Every row gives one point. The window is the flat piece filled in between its corners: a triangle in 3 columns, a solid with four corners in 4, and so on. A path goes straight from each point to the next, and from the last back to the first. After which points does the path pass through the window?

Window (3 x 3):
[[-10 -17 -22]
 [ 43  23  11]
 [-39  -7 -21]]
Path:
(1): [  8   8 -43]
(2): [-26   0 -35]
(3): [-33 -24  10]
(4): [-41 -36 -18]
(5): [-30   2 -46]
(6): [-59  -3 -58]
(7): [-60 -42 -18]
(8): [ 24 -10  29]
(9): [ 39  16 -26]
(10): [-26 -19 -53]
(11): [-35 -34 -22]
(12): [ -2 -38  13]
Through the window after points: 2

Window:
[[-41  54  -1  10  -8   1]
 [-42 -21  10   2 -46   4]
 [ 31  19  33  48  30  25]
 [ 21 -12  -8 -33 -18 -10]
 [-12 -37 -60 -18  33   0]
 [ -5   9 -30  -4 -27   9]]
Path:
(1): [ 18  14   1  53  -1 -18]
(2): [-17   4 -17  14  -2 -16]
(3): [-26   6   0 -23  10  30]
(4): [-24 -11  -4 -20  -3  20]
(5): [ -8  -4  -9  13 -13 -27]
(6): [ 27   1 -13  22  20 -26]
(7): [ 7 10 -6 -1 20 38]
(8): [ 17  -6  23 -10   1  55]
(9): [ 23 -21  -7  29  -3 -11]
(10): [ 16   0 -14   8 -44 -45]
(11): [-15  -8  22 -34  -9  44]
(12): [-1 23 21  7 18 38]
Through the window after points: 12

Window (9 x 9):
[[ -9 -37 -40 -40  -2  38  11  23   6]
 [ -2  11   5 -60  13 -31  16  23  -3]
 [ 17  28 -27  51 -30  31   0 -13 -13]
 [  2   3  39 -12  10 -11 -18  10  -5]
 [ 34   5   1 -13 -26   4 -25 -11 -12]
 [ 41 -24 -54  11  -5  48  11  30  -7]
 [  6  -2  22 -30  20 -21  23 -20  -9]
 [ 15  41  32 -11  10  25   4 -15 -10]
 [  2   8  -2 -43  35 -22 -11  -4  10]]
Path:
(1): [17  6 -2 -7  0 15  5 -7 11]
(2): [ -4  -1  -6 -14  16  -1 -21  -3 -52]
(3): [  3   9  -7 -25   2   1  -9  -4 -50]
(4): [ 18 -11   5 -25  -2   7  12   7  38]
(5): [ 11   8  23 -21   9 -18  13  -8  37]
(6): [-10  14  21 -37  14 -12 -15   7 -57]
(7): [  6  -3   5 -34  28 -15 -12  -3 -43]
(8): [  8   9   4 -29   5  -9  25  -4  40]
Through the window after points: 3, 7

Window:
[[ -7 -36  -5   9   5 -37   6   5 -11  20 -16]
 [  9 -52 -25  -3  21  17  -9  47  15  17 -11]
 [  4  21  19   4 -22 -30 -16  -8  25 -24  -6]
 [ 14  29  10  -7  26  12  14  35   4 -45  -3]
 [ -7 -12 -12  -9   5  21  -7  -8 -31  12   2]
 [-43 -39  10   6 -29 -23  12 -10 -10   8   6]
 [ 22 -22  10  51  -7  18 -28 -28  -2 -12   6]
 [-31   5  -6  11   4   4  -9  60   1  15   0]
 [-41  25  -3  17  10 -28  -6  19  47 -19 -11]
 [ 22   5 -32   4 -23  13  19  -3 -28  -1  22]
 [  1   2 -29  28 -36   0 -32 -20 -32 -32  18]]
Path:
(1): [  3 -12  -6  26 -27  13  -4   1  -4  -2 -26]
(2): [ 10  -6  -1  11   5  -7 -12 -12  -6 -10  34]
(3): [ 15  -5  -3   3   5 -11  -9   6 -19 -10  27]
(4): [  3  -6 -12  11 -22  14   1  -3 -17 -12 -11]
(5): [ -9  -9 -19  22  -6  16   3  23 -16 -12 -33]
(6): [ -2  -6 -11   3   4  -1  -3   9  -4  -9  18]
(7): [  2   3 -12   4   9  -9 -12  18   2  -2  37]
(8): [ -1   7 -13  15  -7   6  -3  15  -5 -10 -10]
(9): [-32   1 -10  19 -24  -4   5  21   8 -15 -53]
(10): [-16   5   1   6  10 -18  -9   5  17  -4  23]
(11): [-13  -7  -5   9   8  -8  -9  27  -2   6  16]
(12): [-19  -5  -5  22 -26   9   1  17  -9  -3 -40]
Through the window after points: 1, 9, 11

Window:
[[  2   9 -15 -16   5  -1 -15  15   1  -7 -13 -18   7 -10]
 [-12  -2  18  -8   7   1 -13  -1  11  20  -3  11  14   5]
 [  3   4   6  22  -5  28  -2 -11 -21   7   4 -15  14   9]
 [ -3 -13  -6 -10 -48 -20  12 -18  14  -4 -18 -15  20   5]
 [ 19 -10   7  -6  -8 -18  16  -2   8  21   4 -10   0 -10]
 [ 22  14   9  -3   2  -3  -5  12  -7   2   3   5  -6  -5]
 [ -7   0 -11   1  -3 -11  14 -12 -10   6  26   2   4  -3]
 [  7   8  -1  -2   1  15   0 -25   6 -11   1 -10  -8  -3]
 [ 19 -12   1 -14   4  13  -4  -6 -25   3   1  -2  -4 -15]
 [ -4 -12  -1   7   8  -7 -10  -4   4  -2  -5   0  -8  -2]
 [-14  -5   0 -14   4  -5 -10   9  10  23  22  11 -27   2]
 [-12   4  10  11  -3  20  10   4  -2  11  -8   6  11   0]
 [ 12  13  60  -5  15  -7  17   4  -3  -9  19 -12 -10 -12]
 [  7  -9   6   6   6  19  -4   2   0  -8  13  -2  10  -5]]
Path:
(1): [ 5 -5  6 -5  4  0  8  0 -2  1  8 -6  1  7]
(2): [  4 -12   4 -11  11   5  14  -2  -1   9   3   6  -1  24]
(3): [  0   5  13   2  -8  -2  -6  -1   5  10  -1  -4   8 -16]
(4): [ -4   9   5   8 -21  -2  -5  -7  -4   5   0 -11  13 -25]
(5): [12 -2  5 -3  9  5  7 -6 -2 -8 -1 -6  5  8]
(6): [  3  -5   6 -17  12   5  -2   1   5   0   5   2   4  28]
(7): [ -1  -1   7   6  -3   6  -6  -4   0   7   3  -2   3 -22]
(8): [ -2   5  15   8  -6   5  -5  -6  -6   6  10   1   5 -16]
(9): [ 6  2  4 -1  4  8 11  4 -4  2 -1 -5  2 10]
(10): [ 3 -4 10 -7  3 -3  8 10 -3  6  4 -3  4 13]
(11): [ -2  -1  10   1  -3   2  -2   0  -3  10   4   0   4 -17]
(12): [  3  -6   4  -4 -13   0 -14  -7  -3   4  10   4  -1 -26]
(13): [ 6 -4  6 -8  9  4  3  1 -7  6  2 -3 -8  4]
(14): [ 2 -4  4 -9  4  4  6 -1 -2 -3 -2 -5 -1 12]
(15): [ -4   1   6   2  -5   2 -12  -2   2   4   3  -2   3 -14]
(16): [ -2   1   1   8 -15  -9 -10 -10   6  14   5   5   2 -32]
Through the window after points: 2, 6, 8, 12, 16

Window (14 x 14):
[[-24  -4   7  13 -33   5 -19 -35   0  26  11  28  14  25]
 [ -8 -15  10  -3  -8  -3  -1 -12  23   8  -9  13  -1   3]
 [  3   4  -4  -6  -4   2  -6  -2  12  -4  17 -20 -17  14]
 [ -1  14   7 -13  10   5 -15 -13   3  -6 -18   9 -30 -11]
 [ 13 -20  27  -7   0  60  11  43 -20 -25  25   3  17  10]
 [ -1 -11 -11  13  -4  -3  -7 -15   4 -17   6  -8 -22  -9]
 [  0   4 -20  -9 -13   2  -1  -2   4 -16  -5  -3  -1 -11]
 [ -2 -22  -5  -5 -15  11 -17   8  -4  11   6  -8  -7   8]
 [-16  -4 -13   9   7  13 -19  -8  13   3   3  -7   0  10]
 [ 32  -3   8  12   4  -9 -13 -27 -14  -3  15 -23  43 -30]
 [ 11  24  15  12  -7  25 -14 -10  10 -16 -36  -9 -27  -4]
 [ 23  -7  -5  11  -2  20  -8  16  -1   2  21   8   4   9]
 [ -1   3  13  14   0 -14  -9   7 -11 -20  -8  -9  17  -2]
 [-21  -8 -15  11 -14  -2  17 -19 -10  17  -8   8  -3  20]]
Path:
(1): [-7  2  5  6 -5 19 -1  9  8 11  9 -7 -9 -7]
(2): [ 10 -12  -9  -6  -8  13  -6 -11  -2  -8   6   3  -3  17]
(3): [ 23 -17   0  -6   6   6 -22 -21   9 -16 -17 -11  -9  19]
(4): [ -8  20   7  11  -8  15  -4  -3   1  -3 -12   1 -18 -12]
(5): [  4  10  15  10  -5   6   9   1  -3   1   2   0 -11 -21]
(6): [  1 -16 -16 -10   5   7 -32 -21   2 -19  -5  -4  -2  19]
(7): [  9 -17   3  -3  -8  19 -13  -3  -4  -7   3  -3   2  17]
(8): [-5 -8  2  3 -4 18 -5 12 -3  1 10 -3  2 -1]
(9): [-13  13   7  22  -5   3  -8   2   7   5  -6  -4  -8 -13]
(10): [ 18  -9   6 -11  -5  15 -12 -14  -2 -23 -17  -2   0  19]
(11): [  6  -7  -1   6  -1   7  -9  -7  -2 -10  -6  -3  -1  12]
(12): [-12  13   6   9 -14  -5   2   7   2   5  10  -5  -2 -14]
Through the window after points: 3, 5, 7, 9, 11

Window (14 x 14):
[[ -7   9  20 -50  -6 -34   1 -35  26  13  17  15 -16  22]
 [ 23   1  34  30  33   7   2  11   5  -9 -31  -3  -9   3]
 [ 47  -2  -2   8 -35   7 -39  -4  44  32 -11  21   6   8]
 [-12  17 -60 -47  11   5  -6 -20 -24  15  -6   2 -13   3]
 [  0  25  11 -25 -12  -2  13  -8 -11   5 -15  -4  23  -7]
 [ 22 -48  -8  -3 -12 -14  18  -6   5  -1 -30 -28  34  -6]
 [ 13 -11 -25  22  -4  16  -5  -5  15  -8  -9 -18  -1 -25]
 [-20 -14  20 -10   4  -3 -20 -10 -22   4 -26  16  33  31]
 [ 13  -5  17  -2  -5   3  21  26 -11   3  11  16 -20 -16]
 [ -1  -7  -6  10  21  -6  -8  -3  20  34  23  11  13  24]
 [  0  19  10   0  30 -10 -21  19   9 -16 -21 -23  -3   3]
 [ -1   1  13  24  21 -38 -23  -6 -30  12 -10  15 -21  -1]
 [ 16   0  -2 -17  19 -25  27  -1  31 -38  -8  24   6  24]
 [ 22  18   6 -24   2   8 -24 -13 -36 -20 -20 -14  14  -1]]
Path:
(1): [ 15 -12   6 -17  14  -9 -11   1   4  -1 -16  17  12 -28]
(2): [ 17  -6   2  -3  24   6  -9  -2  10   6 -15  14  10 -20]
(3): [  2   9   2  16 -11  -2   2  -3  -6  -8  -7 -27  -6  24]
(4): [ -3   6 -13  11 -30  -2   7 -17 -10   5 -13 -20 -13  35]
(5): [ 12  -4 -12 -29  23 -11 -18  -1   3   5  -3  16  16 -29]
(6): [ -6  -5 -12 -33  24  -4 -11  -8   4  17  -5  17  15 -27]
(7): [  2  11 -14 -10   7  -4  -6  -3  -6   1  -9  -7  -7  16]
(8): [10  6  0  6 -8 -1 -6 -2  8 10 -2  1 -2 20]
(9): [ 24 -18   0 -17  19  -4 -17  -4  19  17  -3  21  15 -29]
(10): [  2   1  -2 -27  26  -6   0  -6   3  -6  -6  15   7  -6]
(11): [  4   6 -20 -11  -5  -8   4  -9  -4  -1 -15   1  -2  23]
(12): [ -1  17   7   7 -12 -10  -6   1  -9  -3 -11  -7   4  28]
(13): [  7  -6  10 -30  27   3 -10  -7  -4   0 -19   5  18 -21]
(14): [ -3  -4   5 -29  40  -7  10  -6   6 -14  -6  22  10 -19]
(15): [ -3   5  -2  -7   2 -15   4  -6 -14  -1 -10 -10  -5  20]
(16): [  8   3   0  -1  -8  -5   3  -6 -12  -4 -17 -10  -4  13]
Through the window after points: 2, 6, 8, 10, 12

Window (14 x 14):
[[-13 -47   9  18 -52   7  -2 -35   1   1   8   8  43 -25]
 [ -5  29 -10 -17 -30  19 -23  10   3   1   6 -15 -16   4]
 [  4   5   2 -23 -11   0 -17 -13  15   1   9  12  60  -6]
 [ 19   0  17   6  -1  35  -3  -7  -6  16 -18  29   1  41]
 [-23  -7   0  25  35   7 -13   0   9  34   4   2   7  58]
 [ 18  -6 -34   6 -18 -13 -18  20  13 -23  26  11 -10  -8]
 [ 23  37   4   4  12  14  27 -16   5  22  17  -1 -17 -17]
 [ 11 -16   0  -9  10 -12  38  -9  35   9  -2 -11   0  -8]
 [ 32 -24  11  10  -1  -1  29 -23 -12 -11  -6 -29  21  26]
 [ 15  12 -21  -9  18  -1  11 -13   2  -6 -21   2  -3   1]
 [ -8  19  18   3 -22 -15  24 -26  21  -1  -8  -7 -13  17]
 [ 12   3  27  27   2  12  13  17 -20 -24  -9  -6 -54   4]
 [  7   5  24   7  -5  41  12 -43  10 -15  10 -14 -10  -8]
 [  9  12 -11  -6   3  22  32  10  -4 -11 -14  23  14  24]]
Path:
(1): [ 28   8   2  14  -2   7  18  -3   8  -1  -6 -17  12   5]
(2): [  5  35   7  25  13  14  37  -5  25 -11 -31  -4   8  21]
(3): [ 19 -22  -3 -19 -12  10  -3  -9 -18   7  17  11  10   9]
(4): [  5  -6  -7 -29 -12  -2  24 -14  -6   0  17   8 -11  -4]
(5): [ 16   6   7  30  19   8  -5  -2  32   3 -29  -6  21  15]
(6): [ 5  6  3 14 -7  6 15 -8 16  1 -4 -5  2  1]
(7): [ 13  -8   3 -18  -2  -7  -6 -17   1   1  16   3 -17  10]
(8): [  6 -11   5 -10  -7   5  11 -18   2   1   7   7  18  12]
(9): [ 19  26  -2  25 -14  15 -24   5  11  -7 -30  -7  33 -15]
(10): [ 20   3  -9  21 -10  10   8  -6  11  -4 -15  -6   0   8]
(11): [-19  -8  33 -31  12 -10   0 -21  -9  11  34   0  -2   0]
(12): [ -1 -16  -1 -11  -3  -5   6 -27 -11  -6  22  13 -17  12]
Through the window after points: 2, 4, 8, 12

Window (14 x 14):
[[-31  -8   9  -3  19  -7 -47   1   0  -4  -6  -5  35  24]
 [ 17  31  25  22   5   5  22 -12  30  -1   0 -32   5   3]
 [-26  10  24  -4 -16  -4  17   7  -6  -2   3  12   2 -20]
 [  2  22 -29   2  -9  17  13 -13   1  -1  13 -31  10 -15]
 [ -2 -14   0 -25 -13  20  20  -9  15 -24   6  -2 -36 -19]
 [ -8   1  16 -20 -14 -23 -44   2   0  13  10   7  24  51]
 [ -1   4   6  26  -3 -20  22   2   7 -14  26 -21 -20 -16]
 [  9  -2  -7 -13  11 -10  28  10   6   2  -6 -21   7  -3]
 [ 20  -6  13   8  -1  13  19  -5 -24 -13   9  10 -17 -26]
 [  1   3 -11   7   0   4  39 -16  15 -21   9  23 -12  -1]
 [ -5 -24  30  27 -28   2   4  22   7  -7  13   3  26   4]
 [ -8  -1 -19   3  -7 -12 -34  -9  10  25 -30  -9   9   3]
 [-12  14  15   4 -12 -20 -60  43   3 -12 -13   9  34  41]
 [-12   7 -11   2  13  17 -10  15   8  28   7  -4  -6   5]]
Path:
(1): [  3  -8 -12  -2   7   5   2  -7  41  -7  31  16  13 -30]
(2): [ 10   3  21  -6   7 -18 -14   0  23  -8  27  16  23 -14]
(3): [-12  -1   5   8  -8  -4   3   8  -1   0 -13  -8  -8  17]
(4): [ -9  -4   0   2  -9   2   9   7 -11  -8  -5 -24  -4  11]
(5): [ 2  5 11 -1 -2 -6 -6  4 14  7  7 -2  7 -9]
(6): [  1   2   8  -3  -3 -12  -3  13  24 -12  14   6  25 -17]
(7): [ -4   6   8   6  -7  -3   9 -10  -1  -6  -4 -13  -1  11]
(8): [ -8  13   3  11  -8   1  22   1 -16  -4 -11  -7 -13  20]
Through the window after points: 8

Window (14 x 14):
[[-16  11 -30   9 -19  -7 -16 -28 -26 -40  21 -16  -8  -2]
 [  0   2  36 -14 -26  -4  30  -6  20  14 -15 -17  -3  -1]
 [-60  11   0  -7  13 -15   1   4 -10  28  26 -30   7  -6]
 [-17   0   2   1  -8 -43  33  34  -9  28  16   5 -28   8]
 [ 39  -4  -8  -8   3 -20  31  20 -11  26   1 -14  11  32]
 [-10  49   3 -14  26  57 -12 -15  -9  24 -15   9   6 -26]
 [-34 -26 -12 -41   1  48  -4   4  11  -5  33  -8  -7 -12]
 [  4  -3 -21  -3  34 -25  33 -16   9   6 -27  15   3 -39]
 [ 44  35  -1  -4  12  15  -5 -26  16  31  16  14  36  39]
 [  9   4  27  -4  29 -35   0   1  -1   3 -23  -1 -18   0]
 [  9 -14 -28  47   6  40  37 -14   0   0  15 -11  -2  -1]
 [-23 -12  19  13  12  -8  13   5 -20   6  -4   5  41  -4]
 [ 24  25   1   6  22  21  -1  25  -1 -42  22  -9  -9 -15]
 [ -2  12  -4   7  10   3   3   9  32   5 -33  -1  -4  -8]]
Path:
(1): [ 11  -2   0   8  -2  -2 -27   2  16  25   9  -6   2 -26]
(2): [ 12  11  -8   9 -10   2  -6  -9  -8   6   9  -7  11  -2]
(3): [-11  24 -13 -23  34   3  16 -20   6 -34  16   1 -12  34]
(4): [-6 12  5 -7  7  7 21 -7  7  2  2  0  2 18]
(5): [ 19  -7  -7  13  14 -18  -6  13  -9  25  11  -3  -9 -18]
(6): [  5 -11  -7  24   1   0 -12  21   2  15   9  -2   1 -21]
(7): [ -3  12 -16 -10  26   8  17  -5  -4 -13   5   1  -2  -6]
(8): [-17  28  -3  -1  20   1  26  -9   8 -10   0   8  -2  38]
(9): [ 11  -6   0  -6   1 -13   2  11 -10  36  12 -22  14 -10]
(10): [ 25 -16  -7  16 -10  -2  -9  14   1  25   0   0  15 -28]
(11): [-15   6   0  -5  14 -12  44  -7   8 -13   3 -14 -11  24]
(12): [-15  15 -11 -20  28  -2  28  -8  -1  -9 -14   0   7  18]
(13): [  1   3   9  -6   4 -15   0  11   5  17   0  -2  -3 -17]
(14): [  4   4  -3   5  -1 -16  12  17  -8  19  17 -15  -4 -15]
(15): [-13   9  -1   3  10   2  28  11   3 -12   1  16 -22  21]
(16): [-23   7  -7  -5  22   2  22   8 -15  -1   9  -3   5   7]
Through the window after points: 2, 4, 8, 14

Window:
[[-12  10 -30  23  -9   1 -15   2  14  30   6  -1   4  -8]
 [-10  18  -9   0 -21   8  -7  -4  11 -16 -10  -6   6  -1]
 [ 14   6 -60  11  29 -22 -18  17 -27 -21 -12   8 -14   4]
 [ -9  13  23   5 -20 -32  16  25   1 -11   2  -8   3 -16]
 [  5  -1  -9  -5  28  14 -33  15  60   9  49 -24 -12  -5]
 [ 26   2  -4  16 -41 -43  -4 -37 -13  16  21 -18  -9  29]
 [ 27   1  -4  32   0   1  -2   1 -13  -3   6  -7  22 -16]
 [  0  13 -26  17  -7  12   2  14  -7   1  28  -7  -8  11]
 [ 14 -14   1  15  -9 -26  27 -14  32   3  22 -18  -8  15]
 [ 24  39  -2  17 -11 -22  12   5   2 -10   4  31  -7  12]
 [  8   6  -8  25  31 -25  -2 -23 -43  -5  -7   0 -10  18]
 [ 31  10   3  22   2   2  -2  30  32   4   6 -12 -36  11]
 [ 27  26  -3  -2  21  21   6 -17  41  36  39 -54   0 -25]
 [ 12  51   4  55  20 -15  13 -27 -14 -26   9 -31   4 -32]]
Path:
(1): [ 15  -9  -4  25   5   4  -3  -8  11   3  22   4 -22 -25]
(2): [ 11  10 -10   5   0  -5  -8 -16   0   1  30  -7 -29 -10]
(3): [ 11  18 -19  27  22  -6  -6  21  22  -3   4 -22  21   7]
(4): [ 22  22  -6  31   7 -13   9   4  -8   4  18 -25  19  29]
(5): [ -6  10  -9   8 -11 -11  -7 -22   3 -12   5   8 -36 -40]
(6): [ 14   0  -4  11 -25  -8 -12 -21  -1   3  21  -3 -25 -24]
(7): [ 14  11  -4  17 -12 -28   4  -3  -4   3   9 -15   4  16]
(8): [ 11  28  -3  14   8 -10 -16   7   5  -3   5 -27   9  11]
(9): [ 14   4 -26  15  -2   8   9 -14   9  13  28  12 -25 -31]
(10): [ 16   5  -3  12 -14 -11  -2 -17   2   2  15  -3 -18  -1]
(11): [ 13  26 -14  24  -7 -38   3   2  -4  13   9 -13  19  30]
(12): [  3  19 -21  12  -2 -18  -5   5  -3   2   6 -29   9  19]
Through the window after points: 2, 4, 6, 10
